Every row gives one point. To make a cloud, some directions were put in groups of two or more. Within a group, all points are equally far from the middle, so they leave a hole (a ring in 2 directions, a hollow ball in 3). The other directions are filled evenly. Then the cloud was stretched, turned, moved and blurred a little. How many holes are there, and how many directions does each take, smallest first?

Cloud (20 x 3):
[[ 60  13   9]
 [-23 -39 -26]
 [-17 -42 -34]
 [ -6  42 -23]
 [ 26 -54  -5]
 [ 26  44   1]
 [ 19  14 -53]
 [  3 -38  30]
 [  5 -49  15]
 [-10 -46 -34]
 [ -9  34  17]
 [-19  13  25]
 [-36  -6  -8]
 [ 46  30 -12]
 [-30  25 -10]
 [ 30  41   7]
 [ 41  37   4]
 [ 25 -18  49]
 [ 48  28  -7]
 [  3 -52   6]]
Holes: 1 (3)

Cloud, 29 rows:
[[-11  12  10  -4]
 [-16 -17   3  31]
 [ -3 -20  25 -28]
 [-15 -30 -38  13]
 [ 14 -22 -16 -23]
 [  8  14  37   4]
 [-17  15  -6  -9]
 [ 19   7 -10  40]
 [ -8  -5  11  40]
 [  9  13  13  32]
 [ 28  13 -10 -15]
 [  0   8   4  44]
 [ -4  17  27 -21]
 [  3 -20  16 -46]
 [ 25   8 -17 -43]
 [ 15  34 -19   1]
 [-11  15  11 -24]
 [ 12  16  33  10]
 [ -9  -5 -16 -45]
 [ 26 -39 -10  38]
 [ 19  -4 -18 -44]
 [ 27   5 -12 -31]
 [ 10 -24 -37   0]
 [-19  -9 -13  12]
 [ -9  19  18 -34]
 [-17  -5  -8  25]
 [ 21  21  34   1]
 [ 16  -3  10  60]
 [ -1  29 -21  27]]
Holes: 1 (2)

Cloud:
[[  8  24  -9  -6  12  39]
 [ 55   5 -12 -20   3  -3]
 [ 31  34  18  -3  15  -5]
 [-14 -24   2 -20  -5   1]
 [-42  45 -34  -2 -11  -1]
 [  1 -39  11   3 -13  27]
 [-17   3   3 -32  51  17]
 [ 12 -15  -3  43  19  30]
 [-24  21  17  32 -15  44]
 [ 22  13 -33  13 -28 -16]
 [  5  -4   9 -34 -27  33]
 [ 10  11  19  17  36 -16]
 [-14   1  18 -18  20  43]
 [ 34  34 -13  11  -5  -3]
 [ 26  20 -21  -3 -43   3]
 [ 28  10   4 -46 -20  17]
 [  7 -12  41 -12  27  15]
 [  9 -41 -30  12   2   0]
 [ 11  -8   4 -48  50 -11]
 [ 17 -31  16  40 -15  33]
 [ 44   1 -16 -21   3 -19]
 [-47  12   0 -11  -2   3]
 [-16   2   9  15   7 -43]
 [-31  41   2 -12  -4   8]
 [ 34   5   6 -39 -35  28]
 [-27  33 -28 -19   0  10]
 [ 35  13  -2  40  -5 -13]
 [-28  41 -46   2   5  -4]
 [-16  22 -34 -13 -34  -2]
 [  5 -12 -49  27  19  -5]
 [ -8  30   8  22  25  21]
 [-19 -24 -20  38  35 -29]
 [  9  19 -24  20   2 -54]
 [ 18  23 -34   6   1 -39]
 [  3  21 -38 -32  -4  -9]
 [  2  35 -36 -10  -6 -47]
 [-12  26 -30 -29   2 -48]
 [ -7  18 -21  49  27 -23]
 [ 19 -14  -7 -60  13   0]
 [ 21  -2 -34 -45   8 -15]
 [ -4 -40   0   3  -1  47]
 [  4   8 -49   7 -16  -2]
 [-30  16 -11  43   0  28]
 [  3  -1   5  29  22 -35]
 [  2  -4 -14  47  10 -32]
 [  3   8   8 -14  28 -36]
 [ 16  -1 -43  19  -8 -10]
 [-29 -13 -26 -19 -14 -11]
 [ -7   0 -13  48  19 -37]
 [-49   3 -15 -15  -6  -5]
 [ 50  -1 -13  17  -8   2]
 [  6  12 -21  -9   0  43]
 [ 31  -3  -5  13 -39 -16]
 [-10   6  18  44  -1  44]]
Holes: 1 (4)

Cloud, 76 rows:
[[ -9 -11 -46 -13  -9   2 -11 -10]
 [  1  18  29 -13 -29 -18 -30  -4]
 [  2 -24   0   0 -54  11 -14 -10]
 [-33  -8  -2  -4 -39  20 -26 -23]
 [ 11 -21 -19  22  -7  -3 -28 -26]
 [-16  22 -43  -9   4   1 -25 -13]
 [-24 -13 -23  -1   8 -52  42   7]
 [ 23  21  31   8 -14  -6   7 -19]
 [ -7 -14 -23 -29  32  -3 -25  -6]
 [ 19  20  16   3 -20  -2   1  -1]
 [-34   4 -12  34  -7 -11 -41   0]
 [  4 -20   7  29  -8  17  54  -5]
 [  3 -11  18 -11 -20  49  45 -22]
 [-21   2 -17 -34 -47   6  42  10]
 [ 23  31  16  -8   1  30 -21 -23]
 [-52  -1  10 -16   4 -32   3  15]
 [-23 -13  -8 -22 -19 -34 -54 -11]
 [ 12  11  11 -25 -20  -3 -26   7]
 [-43  31  15 -31 -41 -32 -19  -9]
 [ 15  -2  12  -4  20  16 -42 -43]
 [ 31  -8  26 -24 -18  18  -3 -23]
 [-28 -11  15   5  -9 -14  24   7]
 [ 22 -19 -13  36 -36  -2 -26 -17]
 [-37 -34  -9   8 -10 -22  -7 -10]
 [ -7  -1  -5  24   6   2  28  11]
 [ 13  -4 -22  34 -22  22  -8  14]
 [-10 -23   5   4 -40  19  36 -11]
 [-16  18 -10 -16 -18   8 -46  15]
 [ -2  16   6 -34  -6  -4 -11 -45]
 [-31   1   6 -34   2  16  39  11]
 [-27  11 -41 -20 -38  23   1 -21]
 [-14  19  13 -33 -34  -8  20  13]
 [  9  25  13  27  17 -13   6 -24]
 [-23 -10   2 -33 -51  -9  13  12]
 [-33 -35   9  -8 -48   6 -16   7]
 [-14   0  39   6  -3 -11  21 -18]
 [  4 -32 -33  -5 -26  -9  -8 -10]
 [  5  11   6 -14  12 -10  15  36]
 [-19   3 -27   2 -17 -29 -47   2]
 [-26  30  -2 -10 -53 -18 -11 -10]
 [-20 -32 -19  20 -25  19  37   2]
 [ -8  18  32 -14  -6  11  34 -11]
 [ 11   2  -7 -17 -21 -16  60  -4]
 [-19  35  16  -8  37  20  -4  -1]
 [-35 -26   3   2 -22 -21  -4 -29]
 [ -4  30  -3  19 -29 -19 -23 -14]
 [-24 -24  17 -12 -28  -2  20   0]
 [ 30  16  37   8  10  25  -5   7]
 [-20   3   6  43  -1   7  18 -19]
 [-11  27 -30 -24 -20   6   3 -45]
 [-31   2  -2  28 -24  15  40 -27]
 [ 26  14 -13 -42   2 -15   9  11]
 [-24 -15 -16   4 -18 -33  42  29]
 [ -5   8 -49 -12 -36  21  -3   4]
 [ 11  45  29  -2  -3  15  -5 -25]
 [-18  23  36 -22  -4   2  24  -6]
 [ 11  -3  23  10  -5 -15 -31  30]
 [ -5  18   4 -16 -23 -39 -29 -20]
 [ 19   0  18  16  10   9  -5  22]
 [-12  26  11 -43 -18 -32 -17  -4]
 [  9  10  43 -15 -37  -2 -17  -1]
 [-27  26   9 -36   3 -40  22   6]
 [-16   5  -8  -9 -10 -15  55  -4]
 [ 12 -22  11  24 -30  11 -48 -11]
 [ 24 -19  -1 -10   8  -2 -34  -5]
 [-24  36 -22 -23 -34  12 -16 -28]
 [ -7   9 -12 -22   8 -11 -47 -11]
 [-16  23  19 -18 -30 -35 -29 -24]
 [-45   7   8 -12 -45 -15  20   4]
 [-15  10  48 -16  -8 -19   4 -30]
 [-12  13 -14 -14 -31 -16  50  25]
 [-28  -2  20 -19 -34 -32  17  31]
 [  3  23   1 -11 -28 -12 -12 -13]
 [  1  19   6 -22  10 -13   2  35]
 [ -8 -13 -20   1   9  25  -1 -45]
 [-26  17  -2  -3  16   2 -20  23]]
Holes: 1 (3)
